Each row is a point. Examples show where two turns around zero, p and q, send a point. Write where each new point lands after one turn and then the other. Backwards means that the second turn is done in reverse. Each puzzle has new turns, and all numbers are rounded.
(in the rows, 128 means zero)

Turn p:
[113 146 152] => [126  98 143]
[110 158 129] => [127 117 161]
[149  94  93] => [126 173 100]
[166 107 118] => [150 151  96]
[103 135 148] => [112 102 139]
Turn q:
[132 120 158] => [134 157 119]
[121 105 165] => [134 171 133]
[162 128  92] => [157  88 124]
[119 167 101] => [ 99  91 116]
[100 127 151] => [105 155 135]
[134 121 101] => [139 105 141]
Where do these land?
q, then p: [104 163 130] => [ 89 132 144]
p, then q backwards: [128 158 149] => [136 114  95]
q, then p: [130  79 121] => [164  98 113]
p, then q: [149 111 113] => [122 100 115]

Turn p:
[ 99 137 124 125] => [119 149 123 108]
[146 147 107 132] => [139 106 107 119]
[146 145 193 137] => [178 137 175 135]
[144 108 109 148] => [125 118 106 156]
[105 103 107  99] => [ 79 130 128 122]
Turn q:
[165 175 105 159] => [150 106 141  65]
[ 93 113  99 104] => [111 149 165 156]
[106 117 148 135] => [111 146 109 137]
[140 113 137 128] => [127 113 116 138]
[127 111 130 141] => [110 120 120 130]
[ 98 153 117 132] => [124 161 144 111]
[168 114 159  97] => [164 100 101 159]
Where do these land?
p, then q backwards: [135 111 104  85] => [134  96 104 162]
q, then p: [117 127 163 153] => [108 121  98 102]
p, then q backwards: [147 132 140 150] => [141 132 137 101]
p, then q: [119 111  80 105] => [ 95 157 158 148]
p, then q backwards: [122 158 153 146] => [131 167 132 110]

Turn p:
[122 116 112 161 124 144] => [127 126 105 118 147 100]
[142 154 153 112 110  94] => [137 136 170 156 134 150]
[ 90 113  99 133 135 144] => [112 130  93  94 140 133]
[124 115 122 110 138 160] => [130 130 114 102 100 124]
[121 103 120 145 103 137] => [127 121 131 102 149 104]
[109 106 148 136 155 145] => [ 91 133 115 121 108 111]
[172 143 107  79 154  81] => [156  82 139 162 102 183]
[144 174 163 148 104 119] => [146 166 157 169 144 118]
Turn q:
[119 131 127  95 105 116] => [107  98 133 139 147 125]
[119  86 166 132 168 108] => [155 103 118  96  87  94]
[133 119 111 138 147 177] => [162 162 106 140 143 121]
[121  95 129 124 119 133] => [142 112 116 109 144 123]
[ 99 145 109 121 115 101] => [ 83 117 113 130 129 137]
[202 158 108 146 139 108] => [114 183 193 121 124 122]
[122  98 147 106 127 132] => [148  96 123 122 136 111]
[117 134 113 140  95 130] => [114 129 120 124 147 159]
[121 185 142 149 136 146] => [126 151 130 170  96 160]
Where do these land?
p, then q: [124  98 151 131 104 102] => [143  93 116 125  97 116]
q, then p backwards: [132 112  95 148 146 109] => [ 95 119 135 133 121 162]
p, then q backwards: [102 156  97 138 159 132] => [ 86 133 104 148 123 154]
p, then q backwards: [158 158 137 138 102 127] => [160 132 138 117 138 164]
p, then q: [104 130 119  88 109 136] => [144 115 137 170 148 119]
q, then p backwards: [107 103 129 140  99 158] => [122 142  77 126 123 118]
q, then p: [169 139 169 114 176 133] => [136 125 187 165 154 107]

Turn p:
[133 131 120 154 131 140 149 159] => [155 127 141 152 115 134 148 111]
[135 102 106 111 154 140 143 142] => [116 143 147 149 129 136 109  94]
[119 166 153 125 156  84 136 159] => [126 143 101  99 102 170 166 114]
[135 152 100 135 154 119 127  93] => [106 102  90 151 127 140 117 126]
[115 117 136 126 165 141 139  83] => [104 102 122 124  98 123  86 120]
[155 127 134 118  92 138 123 102] => [137 120 136 128 156 129 107 167]
[135 101 106 145  88 122 131 110] => [154 110 128 132 168 102 115 127]
[110 138 192 114 135 118  63 155] => [112 188 116  80  94 109 153 166]
[115 118 104 122  76 149 140 149] => [139 118 172 137 166 109 152 127]
Turn q:
[145 124 172 157 133  90 160 153] => [117 104 141 113 187 107 124 162]
[133  90  85  80 115 150 130 109] => [138 129 122 193  92 146 114 106]
[114 110 148 168 135 121 119 127] => [136 128 100 101 147 131 112 150]
[114 118 115  89 143 117 106 132] => [122 146 141 148  93 138 124 151]
[157 141 153 157 114 109 143 170] => [113 100 159  99 171 115 113 129]
[ 91 119  87  97 110 155 114 128] => [166 152 135 149  83 143 116 108]
[136 137 139 133 120 132 104 115] => [117 117 115 110 111 122 129 123]
[142 131 159 170 170 126 147 163] => [100 149 130 100 190 122 117 142]
[124 178 100 127 106 112 151  82] => [152 104 131 128 119 138 198 106]
[110 137 126  88 114 161 127  99] => [143 142 118 152  88 103 143 105]
[140 123 123 141 146 137 106 131] => [106 137 116 116 126 144 116 125]
Where do these land?
q, then p backwards: [ 66 114 139 106 133 146 136 125] => [158 106 151 165 126 136  95 152]
p, then q backwards: [ 98 145 158 156 156 135 103 134] => [112 148 146 101 125 133  90  94]
q, then p: [ 92 102 117 106 114 142 117 157] => [145 151 108 134 135 126 141 177]
p, then q: [209 144 128  97 120 102 120 116] => [ 94 188 140  97 122 150 112  82]
q, then p backwards: [139 103 143 154 147 114 126 116] => [142 147 120 117 120 109 111  98]
q, then p: [145 147 110 121 106 112 135 113] => [149 115 149 119 126 122 100 120]
q, then p: [172 141  91 100 105  86 139 109] => [173 109 168 114 105  94  98 112]
q, then p backwards: [123 123 149 163 135 171 114 110] => [122 108 129 135 146  77 103 116]
p, then q: [ 85 121 156 153 113 143 138 156] => [128  83 140 156 140  93 137 143]
p, then q: [113 132 123 119 143 142 165 150] => [140 119  94 132 132  94 129 120]
p, then q: [167 137  94 132 136 115 114 123] => [124 150 118 106 141 168 132 108]

Turn p:
[ 97 154 111 105 144 108 128 139 159] => [109 141 141 126 141  76 152 129 124]
[137 122 169 179 122 124 132 106 128] => [149 125 117 164 118 169 149 122 156]
[111 136 179 152 121 149 143 138 114] => [159 123 105 137 144 139 127 104 172]
[108 126 163 121 100 121 116 108 122] => [160 149 135 137 149 138 127 149 149]
[172 107 115 118 138 108 124 152 120] => [100 107 121 127 142 151 120 129  86]
[131 153  94  93 132 118 164 117 130] => [ 94 163 136 132 119  97 102 117 112]
[113 113 155 131 149 129 148  90 112] => [140 138  95 160 114 126 115 150 151]
[121 175  88 106 135 121 124 121 124] => [ 85 145 160 112 121  98 118 129 138]
[136 129 176 148 112 171 138 109 155] => [166 157  96 119 115 158 152 108 153]
[135 111  81 115 140 136  66 172 126] => [112  74 153  72 134 120 137 150  95]
[147  83  77 139 115 122 124 155 120] => [133  86 149 123 111 136 111 122  71]
Turn q:
[123 120  87  98 146 111 142 117 162] => [115 130 171 155 125 123 112 146 165]
[172 139 118  92 132 132 162 150 111] => [146 168 108 175 108 145 125 132 142]
[140 111 128 147 174 130  68 124 105] => [104 135 143  82 120 175 132  86 128]
[108 116 101 166 106 104 146 141 108] => [126 114 132 144 176 140 107 137  93]
[ 97 123 112 121 118 130 109 161 142] => [123 100 157 145 127 133 156 131 111]
[129 137 110 160 101 155 110 134 117] => [102 130 111 127 159 127 157 120 106]
[129 165 132  99 139 127 157 130 171] => [119 133 131 151  84  96 121 162 143]
[101 106 196 134 105 113 107  81 134] => [166  89 119  68 131  85 116 103 134]
[117 174 112 137 123 153 151  98  90] => [ 98 118  67 133 145 138 123 154 144]
[146 104 144 134 140 143 148 137 120] => [155 158 125 115 130 140 131 138 123]
[148 112 169 121 124 110 109 135 149] => [155 137 144 112 102 105 126  97 117]
Where do these land?
q, then p: [154 136 162 147 132 106 116 132 112] => [117 143 155 113 118 141 102 157 137]
p, then q backwards: [ 88 129 122 115 115 120  92 120 138] => [109  99 133 126 125 145 150 124 166]
p, then q: [142 129 103 121 110 150 123 158 137] => [151 117 111 126 122 135 126 113 166]
q, then p backwards: [139 120 177 145 129 155 148 112  86] => [136 100 166 100 128 180 126 130 142]
q, then p: [126 113 152 149 168 133 126 119 102] => [123 146 121  76 134 123 109 137 122]
q, then p: [171 126 128 124 149 118 119  94 125] => [119 164 150 109 122 118 156 146 143]
q, then p: [ 92 138 113 157 106 131 109 125 180] => [144 110 110 176 169 102 116 146 127]
q, then p: [123  62  80  71 120 102 175 135 139] => [117 109  82 131 131 185 205  97 142]
p, then q: [122 160 137 144 115 152 157 132 110] => [104 126 137 109 126  88 127 117 153]
q, then p backwards: [ 99 160 122 100 115 143 129 165 171] => [105 113  96 160 162  94 113 107 151]
p, then q: [151 133 112 135 149  99 113 115 108] => [140 102 137 112 138 136 153 146 102]

Turn p:
[145 107 188 225 142 106 138 158 137] => [166 163  98 155  87  44 162 150 155]
[123 140 130 104  85 160 144 123 122] => [135  97 123 160 148 151 119 106 109]
[128 143 132 107 145 111 144 102 116] => [121 113 172 120 125 129 133 132 123]
[105 124 111 129 126 158 117 127 113] => [109 127 107 121 133 132 124 106 102]
[151 111 104 132 143 120 177 123 134] => [161 107 143 104 107 114  94 130 133]
[133 134 115 128 143 120 116 154 114] => [120 152 128 117 145 117 113 140 124]
[130 140 149 110 141 118 120 141 130] => [112 139 146 140 140 125 128 133 147]
[109  98 124 103 134 150 130 151 137] => [ 99 122 107 133 122 134  93 114 141]
[123 142 119 155  93 105 110 119 132] => [146 125 107 125 139 138 163 156 116]
[146 124 104 104 139 155 117 117 136] => [130 139 135 110 129 159 109  99 129]
[127 120 144 112 112 116 110 112 116] => [115 131 137 148 118 151 140 142 119]
[115 151 117 127 131 116 114 111 149] => [123 120 131 105 143 141 156 130 139]
Turn q:
[139 146  97 146 152 109 126 157 144] => [146 117 149  95  95 119 142 147 123]
[148 167 131 155  94 129 104 119 103] => [155 153 128 157 127  86 132 140 160]
[140  73 127  83 129 116 131 133 142] => [101 122 154 134 137 150 106 108  76]
[122 145 137 143 153 137 120 109 149] => [125  90 117 125 127 121 137 135 149]
[145 144 152  84 136 139 147 121 139] => [114 114 115 125 126 129  72 121 131]
[111 126 122 145  93 150 133 128 148] => [141 133  91 142 136 125 144 144 108]
[120 120 126 140 160  96 144  82  95] => [143 114 151 130 132 158 142  81 167]
[112 132 136 125 105 127 119 165 144] => [121 146 113 107 138 104 132 142 102]
[146 113 145 139 110 149 130 142 106] => [106 160 119 153 114 124 131 129 128]
[ 97 113 107 121 149 128 125 124 111] => [126 128 143 113 149 163 143 133 134]
Where do these land?
p, then q: [144 112 144 127 107 118 133 128 145] => [130 129 118 142 105 115 140 142 110]
q, then p: [113 108 147 108 140 145 138 125 115] => [101 121 116 112 132 128 137  99 123]
p, then q: [116 118 121 107 134 128 112  96 101] => [115 157 104 134 155 141 125 129 145]
q, then p: [158 148 131 151 146 125  97 155 161] => [122 111 116 156 123 128 112 186 138]
q, then p: [180 146 124 172 129 134 119 163 125] => [157 102 108 162 155 129 139 177 133]
q, then p: [121 128 137 123  98 115 131 114 132] => [137 142 147 105 120 126 137 132 118]
q, then p backwards: [107 107 108 110 148 111 153 109 119] => [143 141 103  99 118 147 121 100 141]
q, then p: [103 112 127 138 101 120 117 148 130] => [127 119 160 117 142 105 117 131 113]
p, then q: [177 168 108 133 126 145 114 177 148] => [128  73 158 118  94 111 104 152 161]
p, then q: [ 96 121 119 126 137 152 147  88 125] => [127 140 125 156 161 158 127 100 118]
p, then q: [ 94 141 142 113 142 117 148 106 106] => [105 144 117 117 150 139 145  89 124]

Turn p:
[148 137 167 141 116 120 168 187 117  98 151] => [145 139 147 141 150  76  87 132 158 120 175]
[108 121 127 139 145 146  98 145 108 101 126] => [140 144 125 159 130 147 151 111 149 109 139]
[147 111 126 156 139  89 119  85 141 161  81] => [107 131  94 116 120 173 104 171 124 160  93]
[102 137 133 106  94 150 116 126 127 129 109] => [109 121 107 137 118 116 158 124 100 115 148]
[122 164 166 114 152 134 170 138 109  84 150] => [133 165 179 148 102  83 109 125 138 106 143]
[166 114  82 147 119 128 110  97 163 133 101] => [111  76 102 121 137 161 116 140 131 122  81]
[115 101 101 166 126 113 135  92 180 159 120] => [100 133  91  91 158 148 116 124 121 139  72]
[124 154 116 128 122 156 114 132  90 150 140] => [143 117 127 114 101 119 172 126 148 130 142]
[132 131 162 100 134 157 103 133 119 134 153] => [138 132 165 125 136 131 164 143 117 114 157]
[123 140 137 100 153 121 169 182 134 119 134] => [160 143 153 159 142  76 111 119 118 146 131]
[121  97 118 109 124 143 133 120  94 120 139] => [109 119 150 134 121 141 143  96 134 146 148]
[129 129 102 131 112  78 102  99 153 145 129] => [140 116  96  93 120 164 103 126  97 128 108]
Turn q:
[125 133 125 146 137 105 161  86 124 121 120] => [116 162 120 141 119 109 156 154 145 122 141]
[119 134 127 124 143 149 141 146 113 163 147] => [150 117 142 136 133 146 145 115 121 161 145]
[128 116  91 139  97 124 127 107  86  88 154] => [135 160 156 155 166 135 129 146 117  79 116]
[142 122 132 132 131 140 172 125  93 178  91] => [105 121 131 135 125 133 194  94 127 137 163]
[149 160 148 112 136 141 127 181 128 106 114] => [132  94 158  96 115  99 127 111 107 141  98]
[117 176 116 133 127 124 127 120 172 168 121] => [130 107 108 111 122 146 145 150 179 164 114]
[ 98 111 162 126 161 161 112 150 172 131 121] => [158 116 113  99  85 129  87 104 134 148 152]
[165 102 171 132 163  99 108 105 132 122 129] => [ 84 162 105 133 118  98  96 118 107 153 134]
[103 141 123 132  87 153 105 131  96 146 142] => [156 132 129 110 165 173 144 117 119 117 117]
[122 134 144 172 135  90  85 161 130 139 136] => [141 123  96 108 179  93 102 119 134 153 124]
[122 143  78  91 121 126 113 119 146 102 116] => [133 110 132 154 108 141 119 141 152  98  80]
[156  61 120 126 114 139 135 106 143  66 151] => [ 98 151 159 148 115 128  70 147 109  72 154]
[119 132 126  99 112 113 151 129 129 134 124] => [126 108 118 137 116 135 150 148 113 121 125]
Where do these land?
q, then p: [136 116 150 172 133  96 120 144 147 110  97] => [162 135 126 124 119 156  99  99  86 131 116]
p, then q: [139  96 126 147 114 124 169  96 155  93 124] => [170 149  80 121 113 132 105 107 142 114 110]
q, then p: [116 175 119 133 162  99 106 118 111 117  97] => [124 115  91 135 108 118  89 153 111 148  90]
p, then q: [165 108 136 112  97 165 128  94 127 126 179] => [150 140 111 129  80 137 103 137  68 122 153]
p, then q: [124 123 142 119  68 152 131 114 129 171 162] => [152 118 121 180 102 142 137 155  78 133 133]
q, then p backwards: [114 109 126 141  98 167 150 111 119 153 179] => [140  92 172 115 139 110  77 129 111 128 147]
p, then q: [102 153 129 118 150 108 121 168 130 135 148] => [ 83 137 148 133 142 113 143 136 128 151 104]
q, then p: [120 137 116  98 163  79 117 144 110 142 110] => [115 120  86 119 120 146 101 125 156 167 103]
q, then p: [127 139 139 134 162 112 133 136 179 107  87] => [134 106  89 111 143 142  96 112  79 130 138]
p, then q: [135 159 105  95 137 123 134 150 104 111  90] => [ 96 131 123 115 184 123 130 132 137 107 154]
p, then q: [102 138 172 116 149 132 133 157  98 153 138] => [119 117 143 116 146 119 155 164 117 180 123]
p, then q: [182 115  95 155 121 145 147 114 145 116 122] => [132 113  90 129 101 123  85 102 140 102 149]
q, then p: [130 111 104 137 107 136 102 118 128  90 123] => [131 136 128 163 122 145 122 134 125  83 124]
p, then q: [ 99 112 130 115 133 153 101 130 111 166 135] => [128 125 155 140 109 137 169 145 123 147 155]
